Every row gives one point. Each copy is the shape, with its points in the same order, turned, moved and blurred by noise. Is it also mirrored, or only turned?

Shape (9 x 3):
[[  8.6 -55.4  11.4]
 [  3.7  11.4 -15.2]
 [-19.1  14.8  -9.0]
 [-19.4  17.4  15.4]
 [ -0.1  18.3  -4.2]
 [  7.9   6.6  10.0]
 [  8.9   7.8 -12.5]
 [  9.9   9.0  17.0]
 [  6.9 -21.1  -9.7]]
Copy 1 (9 x 3):
[[-36.6  -4.7  48.0]
 [ -2.2  13.2 -12.7]
 [  3.0  -9.2 -17.0]
 [ 21.4 -14.5  -5.3]
 [ 10.5   8.2  -8.5]
 [  8.0  11.5  11.8]
 [ -4.6  21.2  -5.2]
 [ 12.2  10.4  15.7]
 [-20.3   5.7  14.0]]
Copy 1 is: mirrored
Copy 2 (9 x 3):
[[ 17.6 -30.7 -43.9]
 [  0.1  -4.7  18.8]
 [-22.3   1.5  17.1]
 [-21.4  24.9   2.6]
 [ -7.0   7.7  21.0]
 [  7.1   4.4   2.8]
 [  4.1  -7.3  14.9]
 [  7.6  14.1   2.2]
 [  6.0 -24.0  -4.6]]
Copy 2 is: mirrored
Copy 3 (9 x 3):
[[  9.8 -47.6  -3.9]
 [  1.6  23.2 -11.6]
 [-19.0  24.1  -0.4]
 [-15.6  20.1  24.3]
 [ -0.4  25.9   1.7]
 [  9.7  12.0  10.2]
 [  7.4  19.0 -10.8]
 [ 13.8  13.5  16.5]
 [  4.5 -10.4 -13.7]]
Copy 3 is: only turned

Shape (8 x 4):
[[  6.3  14.0 -12.8  20.3]
 [ 31.1  21.5  -4.6   4.1]
 [ -4.8   6.3  -0.6  26.9]
 [ 13.3  10.7  -9.8 -17.1]
 [  3.7   6.3   6.5  26.8]
 [ 26.6  -6.1 -14.6 -14.8]
 [ -9.3 -28.5 -42.0 -13.9]
 [-18.3  -0.2   1.8   4.4]]
Copy 1 (8 x 4):
[[ 15.1   6.9 -12.1  16.3]
 [ 35.9   9.6   2.7  -2.1]
 [  1.5   7.1  -3.2  26.9]
 [ 11.3   4.2  -2.7 -20.2]
 [  7.6   5.1   5.0  26.1]
 [ 20.2 -18.2  -1.7 -19.6]
 [-16.3 -32.5 -32.9 -16.4]
 [-16.6   4.9  -1.3   8.0]]
Copy 1 is: only turned
Copy 2 (8 x 4):
[[ -9.5  13.4 -24.7   0.8]
 [ 22.6  19.5 -16.5  -4.3]
 [-19.7   3.8 -23.8  -8.8]
 [ 14.2  13.6   7.1   3.1]
 [-11.3   2.9 -26.5 -15.9]
 [ 25.9   0.4   1.6  12.1]
 [ -6.8 -18.9   7.5  44.8]
 [-22.7  -6.1   5.0  -3.9]]
Copy 2 is: mirrored
Copy 3 (8 x 4):
[[ 22.2 -17.6  -8.8  -0.1]
 [ 37.9   8.8  -6.9  -0.4]
 [ 10.7 -25.5   5.4  -1.4]
 [ 12.3  17.1 -14.9  -7.5]
 [ 13.2 -17.1  11.0   4.7]
 [ 13.8  23.5 -19.0  13.0]
 [-23.6   1.3 -45.7  14.3]
 [-11.3 -10.0   0.4 -10.4]]
Copy 3 is: mirrored

Shape (12 x 6):
[[ 29.0 -11.6   5.8 -18.8  -2.9   5.1]
 [ 29.6   6.2  -1.4  21.8   1.4 -20.5]
 [-11.8  -3.8   4.5 -13.5 -22.8  15.3]
 [-19.2  28.9  -9.8   3.8   2.7  20.5]
 [-12.8  31.8  18.7  -2.3 -12.5  -6.3]
 [ -3.5  -9.3  -8.5  -3.4  13.0  18.0]
 [-17.0 -15.9  -1.5 -18.6   9.4  20.4]
 [-16.6  -7.2  32.1 -14.5 -26.6   4.5]
 [  9.4  -0.5 -16.1 -12.2   4.2  -1.9]
 [ -1.0  15.4  -9.8  -6.7 -18.9 -17.3]
 [-19.6  14.5  -3.6  13.8 -26.1   1.3]
 [-13.4  33.3   7.4  24.4   4.3 -11.7]]
Copy 1 (12 x 6):
[[ 32.9  28.6  11.0  -6.8  13.0  -1.6]
 [ 41.2  -9.3  20.4  22.2  -3.6  -5.6]
 [ -0.2  33.1   1.1  -3.9 -18.8   2.5]
 [ -1.9   6.1  -7.6  17.0 -22.4  34.8]
 [  6.1   1.4  22.4  -4.4 -35.4  21.1]
 [  2.1  15.4  -7.9  10.5  11.6  10.7]
 [-11.1  22.4 -11.1  -6.4  10.3   7.5]
 [ -9.2  31.0  24.7 -17.3 -21.3  -7.2]
 [ 25.2   8.1 -10.6  -0.6   1.5   5.5]
 [ 25.1   1.7  -1.9  -3.4 -29.8   0.8]
 [  0.5  10.2   2.3  16.5 -40.0   1.5]
 [  5.5 -21.3  20.1  20.0 -28.9  19.6]]
Copy 1 is: mirrored
Copy 2 (12 x 6):
[[-19.8 -15.1  26.9  -6.8  -1.1 -10.9]
 [ -0.4   6.9  12.6  18.5   5.7 -41.1]
 [-24.6   2.8   7.4   4.5 -26.7  14.9]
 [ -4.7  33.6  -3.3  13.1   0.0  20.4]
 [ 13.2  25.5  18.6  14.1 -25.7   7.1]
 [-16.1  -5.5  -7.5   2.8   6.1   9.0]
 [-14.4 -11.7 -10.1  -6.6  -5.3  23.6]
 [ -6.0 -11.4  16.2  13.4 -44.0  16.2]
 [-14.1   5.1   1.2 -12.4   1.7 -10.3]
 [ -6.6  23.8   6.9  -2.6 -25.0 -18.1]
 [-13.4  27.2  -4.1  23.7 -28.4   1.2]
 [ 20.6  31.7  -0.6  30.0  -8.2  -6.9]]
Copy 2 is: mirrored
Copy 3 (12 x 6):
[[ 18.0   3.0  10.2 -12.3  -0.8  23.1]
 [ 25.6  14.9  17.7  23.4  -1.1  -8.7]
 [-24.7  -8.3  -0.1  -4.8 -18.5  13.9]
 [-34.1  17.6 -21.1  13.3   0.1  -1.1]
 [-33.6  21.0  18.3   7.2  -8.3 -11.9]
 [ -8.7  -5.3 -19.2  11.7   8.4  18.9]
 [-20.4 -14.3 -12.7  -1.8  12.5  24.3]
 [-32.3 -12.4  27.6  -3.4 -16.4  19.8]
 [  7.8  -0.6 -11.5  -4.4   6.0   1.3]
 [ -7.2   3.5   5.3  -0.6 -13.3 -21.1]
 [-24.6  -2.4   0.6  19.0 -23.8 -10.5]
 [-20.4  25.8  11.2  36.1   1.2 -20.0]]
Copy 3 is: only turned
Copy 4 (12 x 6):
[[ 17.9  -3.6  26.7 -11.9 -13.3   6.6]
 [ 17.0  33.6   2.6  15.1  -5.0 -10.4]
 [ -9.8 -27.0   3.8   2.4 -24.6   9.5]
 [ -1.2 -13.9 -33.0   8.4   0.9  22.7]
 [ 15.3 -22.5 -20.7  22.5  -9.9  -2.9]
 [-13.7   1.3   6.0  -7.6   9.3  18.7]
 [-20.9 -24.6   3.6 -11.3   9.6  17.2]
 [ -7.3 -41.2  14.0  20.6 -23.8 -11.1]
 [  0.4   5.2  -1.1 -19.7  -2.8  -4.4]
 [  3.5   0.4 -18.5  -0.3 -22.0 -19.2]
 [-11.8  -8.6 -23.3  23.3 -23.5   1.1]
 [ 14.0   1.4 -34.5  27.9   7.1  -7.6]]
Copy 4 is: mirrored

Shape (12 x 6):
[[ 23.9  -5.6 -18.5 -11.2  11.9  -6.3]
 [-24.1  15.4   9.6  -7.3  16.1  -4.4]
 [-21.4  -1.9  14.4 -11.5  31.3  -8.4]
 [ -5.9 -19.4 -22.9   4.9   6.8 -26.5]
 [ 40.0   7.1 -12.1   1.8   3.6   6.2]
 [  4.3   3.7 -20.1  -6.0  15.3 -20.3]
 [-25.3   5.4  12.9   1.1  31.0  10.1]
 [-24.9  10.4   9.4 -21.1   7.3 -17.7]
 [ 14.1  -0.7 -36.9 -10.6   1.7   6.1]
 [ 28.1   1.4 -18.2  -9.6  17.2   2.3]
 [ 27.4 -18.0  -8.6  -9.8   3.0   7.6]
 [  3.2 -24.4  -8.3  15.1   1.0 -20.4]]
Copy 1 (12 x 6):
[[ 32.2   9.2  -0.5 -10.2   6.3   8.4]
 [-23.5  18.0   5.2   1.8  -2.5 -13.4]
 [-20.0  16.4 -14.6  -4.2  13.5 -13.5]
 [ 16.4 -11.7  11.6 -19.0  21.4 -14.9]
 [ 42.4   7.5   3.1   7.8 -13.8   9.7]
 [ 17.6  14.6  11.5 -14.8  11.3  -8.4]
 [-23.2  12.1  -6.2  18.0   9.1 -10.7]
 [-25.2  16.1   3.5 -22.2  -1.1 -11.0]
 [ 28.1   1.6  22.3  -4.7  10.3  22.2]
 [ 34.9  14.9  -1.4   1.1   3.4  10.8]
 [ 28.7  -5.5 -10.2  -1.4  -1.0  15.7]
 [ 21.0 -22.8   0.5 -12.2   8.1 -18.2]]
Copy 1 is: mirrored
Copy 2 (12 x 6):
[[ -0.2 -24.7 -13.7 -26.9   6.0 -15.8]
 [ -9.6  23.6  -3.5   4.0  13.8  -7.4]
 [  2.4  26.8   9.0 -12.3  22.7  -2.7]
 [ 16.9   1.7   0.4 -23.8 -14.2 -31.3]
 [ -2.9 -42.8 -18.7  -9.0   5.7  -5.1]
 [  0.6  -4.8  -8.7 -18.5   5.6 -31.8]
 [  8.4  27.3  -3.7   4.9  22.8   4.6]
 [-20.5  28.5   3.4  -8.8   5.6 -13.8]
 [  2.3 -17.4 -37.1 -24.1  -5.5 -17.4]
 [  0.4 -27.1 -22.4 -21.5  14.3 -10.0]
 [  2.5 -27.6 -11.6 -28.3  -3.7   5.5]
 [ 19.6  -9.1  10.9 -13.5 -18.1 -17.2]]
Copy 2 is: mirrored
Copy 3 (12 x 6):
[[ 18.0   5.1 -31.6  -0.5  14.7   9.0]
 [ -7.4  26.0  10.1  21.6   7.2  -5.8]
 [-12.7  10.1   4.9  25.8  23.0  -9.5]
 [ 21.3   8.6 -22.9   0.0  20.3 -31.9]
 [ 27.1  -0.6 -28.3  -0.5  -4.2  26.7]
 [ 16.0  18.4 -24.5  12.7  14.3  -7.5]
 [ -3.3  12.8  23.3  23.5  21.5  -0.6]
 [-19.8  29.5  -3.4  18.6   3.0 -15.5]
 [ 27.4  21.8 -24.9 -17.1  18.7  11.6]
 [ 18.4   4.5 -27.5   2.9  17.3  22.4]
 [ 11.2  -9.0 -22.8 -15.8  11.0  13.6]
 [ 20.1  -7.9 -15.7  -0.9   7.2 -26.3]]
Copy 3 is: mirrored

Shape (13 x 8):
[[ 12.1   4.0 -20.1 -22.2   9.7 -19.0  15.0  13.1]
 [ -7.8 -12.1   7.7   2.5 -13.6  -8.9 -25.4  -4.1]
 [ -9.5  -2.2 -18.6 -17.6  26.2   4.7   4.5  25.5]
 [ 14.3   6.6  14.9  19.7 -19.5  -7.1 -10.5  -3.6]
 [ 14.0  -7.5   7.9  11.6 -23.6  29.6  18.6 -15.8]
 [  3.3  28.5  13.9  23.4 -26.9  25.9 -23.5  -1.2]
 [ 11.0  -4.2   8.1 -31.4  -7.0  -8.7  11.2 -10.6]
 [-12.0  25.1 -16.3   2.7   0.4  18.5   0.7 -14.5]
 [ -0.3  13.0 -13.7  20.8 -29.6  30.1  14.4   4.6]
 [ 24.6   5.6  25.1   7.5  11.9  -6.7 -26.3  14.9]
 [ -6.4   5.9   2.5 -14.4  -2.0   9.1  -6.5  -0.5]
 [-17.1  29.1  14.3 -25.9 -14.3  -1.6   8.5   0.3]
 [ -8.9  -6.7  19.8   7.8  28.2 -14.1  28.2  19.6]]
Copy 1 (13 x 8):
[[ -0.8  -1.9 -18.2 -21.3  12.3   5.1   3.4  34.0]
 [ -8.6 -22.6  -6.2   6.1 -28.7  -7.0  -9.1  -0.7]
 [-22.3  -7.6  -2.2  -4.8  19.4  25.1  -5.7  27.6]
 [  9.5   1.0 -15.6  15.3 -32.1  -4.6   9.9  -4.2]
 [ 13.7 -21.1 -19.1   6.6 -26.0  32.4  33.2 -11.5]
 [ -5.9  16.0 -15.6  19.6 -45.3  24.5   1.8 -23.5]
 [ 18.0 -19.5  -5.2 -28.7  -8.3   7.1   5.9   8.3]
 [-20.3   1.9 -27.8  -7.9  -3.0  25.8   4.0 -18.7]
 [-16.2   1.1 -29.1   6.2 -30.6  36.8  32.3  -3.2]
 [ 17.3   9.0   4.5  25.8 -13.2  -0.4 -16.3   8.1]
 [ -7.0  -9.2  -4.1 -10.2 -11.6  19.2  -5.6  -2.1]
 [-10.4  10.5   6.5 -36.0 -18.4  12.4   6.0  -8.4]
 [ -6.8  -3.6  21.1   8.4  22.5  -3.4  27.4  14.1]]
Copy 1 is: only turned
Copy 2 (13 x 8):
[[  1.9  -8.6 -18.8  -7.4 -24.2 -24.2  -4.2   8.6]
 [ 14.7  -7.2  17.4  -9.0  22.7   8.4  -2.2  -4.2]
 [-27.6 -11.9 -27.7   4.7  -4.1 -12.0 -21.5   3.5]
 [ 19.7  13.8  22.4  13.4   9.5   2.8   9.7   7.6]
 [ 17.0  16.7   3.8  23.6 -16.5  26.0   9.1 -25.5]
 [ 20.2  47.3  10.4  17.1  22.7  16.9  -8.0   6.3]
 [  4.2   2.1   8.0 -23.6 -26.9  -1.8  -3.0  -6.5]
 [ -3.6  33.1  -7.2  11.1   7.4  -7.1 -15.8 -24.8]
 [  7.5  34.3 -23.5  21.4  -1.1  22.4  16.9  -9.1]
 [ 17.7  -3.4  23.3  12.9   5.7  -7.8 -24.4  33.8]
 [ -5.7  13.7  -4.9  -7.2   2.9   4.7 -13.0  -4.6]
 [-21.9  32.3   8.9 -21.4  -9.5  -3.9  -7.3  -0.9]
 [-30.2 -19.3  15.2  21.4 -18.2 -12.1  12.1  12.0]]
Copy 2 is: mirrored
Copy 3 (13 x 8):
[[ -6.4  -1.6 -22.7 -23.0  19.0  -8.9  -2.1  15.6]
 [ -0.9 -17.3  15.5   3.3  -5.0  -9.8 -20.7 -17.1]
 [-17.7  -6.9   3.8 -16.4  26.1   5.7  -2.8  30.7]
 [ 21.4   5.6   1.9  16.9  -9.4  -6.4  -6.6 -14.4]
 [ 19.9   2.3   3.0  -4.8 -15.6  37.5  13.6 -19.4]
 [ 22.5  16.8  18.2  29.3 -24.2  17.4 -23.3   1.2]
 [ 10.2  -1.9  -1.0 -37.1   5.4  -3.8  -7.6 -14.5]
 [-12.1  22.5  -2.1   3.0   0.4  28.5 -19.4   2.3]
 [  2.9   6.9  -6.8  11.1 -27.6  33.4   4.7   9.2]
 [ 30.4   0.4  20.1  12.5  20.4 -19.3 -10.4   6.1]
 [ -2.4   2.3  12.8 -13.1   2.8  10.1 -17.0   1.2]
 [ -5.3  28.0  14.2 -30.4 -14.4  -3.1 -19.4   5.6]
 [-13.5   9.9  20.2  -8.3  22.9 -17.0  34.2   4.8]]
Copy 3 is: only turned
